Each row of a before or after table is a point. One or more steps were done to the points. Then noise was added and the rows were shuffled. The steps act on columns, c1 being the first. Write out the steps. A step turns or swaps two columns, mirrors them in a line or flattens them onto one, adds a multiple of one to another, or multiplies or shifts one. Angles are multiples of 10 degrees, from the lower column toward the higher: turns from -170 to 170, lines from 10 to 170 but not 90. Use the fewest steps. Two steps may share a column if one is a turn and the other turns, adds or multiplies; they go together, in the order done. Otherwise the lowest column goes first.

Before, 8 rows:
[[ 51  -6]
 [-39   9]
 [-30  11]
 [-43  15]
 [ -1  21]
 [-18  22]
 [ 21 -21]
 [-37   2]]
After:
[[ 30   5]
 [-18  12]
 [-29 -15]
 [-27 -27]
 [-29   0]
 [-33 -24]
 [ 36  36]
 [-40 -22]]
Steps: turn c1 and c2 by 50 degrees

Before:
[[ -5 -52  -5 -10  15 -23]
 [ 19  -1 -12  20 -23  13]
 [-10 -42  11  -2  17  21]
 [  6 -19 -26  19   6   4]
 [ 11 -27  16 -20  22 -31]
 [ 17  48 -35  20   1   4]
 [ 20 -12 -11  -4 -14  10]
 [ -8  -6  -4  18 -41 -12]
 [-30 -34 -58 -12  24  -7]
 [  3 -27  25 -20  26 -34]
 [  3  12 -41  -8  23 -24]
 [  8   9 -37  -2 -18  -4]
 [-21 -44  -3   6  -8  25]
 [ -6 -16 -52  11  11 -37]]
After, 14 rows:
[[ 11  -8 -23  31  21   6]
 [ 15  -9 -35  -3 -19  -6]
 [  9  27 -41 -15   4 -23]
 [-10 -21  -5 -19  47 -24]
 [ 20   1  14 -32  37 -31]
 [-18 -13  12  -5  41  22]
 [-14  -4 -54  15  21 -37]
 [ 41 -18 -11  -6   3  10]
 [-59  -4 -58 -17  41 -10]
 [-40 -32  -4  11  31  25]
 [-16 -34  -3  30 -23 -11]
 [ 32  31 -33  30 -37   5]
 [ 39 -17 -11  31 -13  14]
 [  8   1  28 -33  37 -34]]
Steps: multiply c1 by 2; turn c2 and c5 by -50 degrees; multiply c4 by 1.6

Before (12 x 12):
[[-46 -22  15  -8 -18  25   8 -57  17 -13  -5  -5]
 [  7  11 -12 -16   9  22  -9 -20 -48  28   9  26]
 [ 30   2  -2  -2  44 -42  15 -13  29 -47  13  16]
 [ 60   3   2 -27  11  -7  32   8   9 -15  -3  12]
 [ 42 -10   3 -15  11 -24   7  12   7 -56  30 -16]
 [-38 -23  23  17 -23  42  -6 -13  -1 -24 -47   5]
 [ 20  12 -13 -31   0   3 -12 -35 -42   5 -35   3]
 [ -8  -6  10 -32  22   0  11 -13 -48  26 -19   1]
 [ 14  28   2   6  11   7   7 -23 -42  39   2 -23]
 [-51 -11 -19   8 -24  -2  24 -21   4  -9  -9  -3]
 [-45 -42 -20  27  -1  30  44 -46 -15 -16 -13 -14]
 [ -4  33 -15 -31  26  33   2 -11 -34  15 -10 -12]]
After (12 x 12):
[[-46 -43 -21  25  -1  33  45  18  21  42 -12 -16]
 [-46 -21  12  -7 -19  26   9  40  -4  45  -6  -5]
 [  8  14 -12 -18   9  21 -10 -41  17  35   9  28]
 [-51 -10 -20  10 -23  -2  25  17   2  17  -7  -4]
 [-38 -22  24  17 -23  43  -6  20  16   6 -46   5]
 [ -3  33 -16 -31  26  34   3 -27  16  23  -9 -11]
 [ 20  13 -13 -29   0   4 -11 -18  31  44 -35   5]
 [ 29   0  -4  -2  40 -41  14  56   8  -7  14  16]
 [ 59   4   2 -27  11  -7  30  14   4 -11  -3  13]
 [ -7  -6  10 -32  22   0  11 -42  18  32 -19   1]
 [ 40 -11   3 -14  11 -23   8  41  30 -26  29 -14]
 [ 15  28   1   7  11   7   8 -44   7  42   2 -25]]
Steps: turn c9 and c10 by 140 degrees; turn c8 and c10 by -110 degrees

Before (10 x 20):
[[-15 -17  37 -31 -26 -11  15  15  45  -3  -8  14  31  38  -6  46  -9   1
  -16  35]
 [  6 -29  -2  -2  23  18  20  22 -28  -4 -24  11 -19 -16 -15 -13  47  21
   17   9]
 [-15  -5  40 -24  14 -34  37  16  40  16   6  46  26  20  19  13 -18 -40
  -18  27]
 [ 22   3 -46 -11  13   7  30 -17 -45   1  -6  -3  12 -28 -27 -12  42  -1
    3   2]
 [ 30  36  29   9  34 -18  56  -5  18   3  50   9 -18  34 -42  -5  -1  18
   24  60]
 [ 20   1 -26 -30  10  -3   6  13 -24 -11  -8 -20 -14 -27  19   0  33   1
   27 -31]
 [-28  11  17  -8 -12   6  -4  12   9  11   1  34  19  45  33  13  -7 -11
  -12  26]
 [-23  -6  10 -15  13 -23   0  10  59   0  13  37   9  57   4  33  16 -44
  -28  15]
 [-17  12 -34  12  22 -48   3  -1 -48  34   7 -14 -15 -44 -28  -5  41   4
   21 -32]
 [  3  11   6  -3  26   0  34 -20 -38   9  -5   1  -9 -17   2  26  55  11
    6 -22]]
After:
[[  3  11   5  -2  23   0  34 -20 -38 -23  -6   1  -9 -17   3  27  55   4
  -11   9]
 [-13  -4  40 -25  -1 -34  36  16  39  27   5  46  24  21  20  12 -18 -15
  -23  16]
 [-14 -17  36 -31 -31 -11  16  14  45  34  -7  14  31  38  -5  45  -9  -1
    4  -4]
 [-18  14 -33  13  30 -48   5  -2 -48 -33   6 -12 -14 -44 -27  -6  41   2
    2  33]
 [  6 -28  -2  -2  30  17  21  22 -29  10 -23  12 -20 -16 -14 -13  47   9
   -1  -4]
 [-27  11  16  -8 -18   7  -5  12   8  27   1  35  16  45  34  14  -6  -4
    0  11]
 [ 31  36  29   7  41 -19  56  -4  18  59  49   9 -18  34 -42  -5  -1   8
   -2   2]
 [-22  -5  11 -15  -8 -22   1   9  59  16  14  38   8  57   4  32  16 -17
  -30   0]
 [ 22   4 -46 -12  13   6  30 -17 -45   1  -5  -2  13 -29 -28 -13  42   0
   -5   1]
 [ 20   0 -26 -28  26  -3   7  13 -23 -33 -10 -20 -16 -27  20  -1  32  -1
   14 -11]]
Steps: turn c5 and c19 by -40 degrees; swap c10 and c20; multiply c18 by 0.4
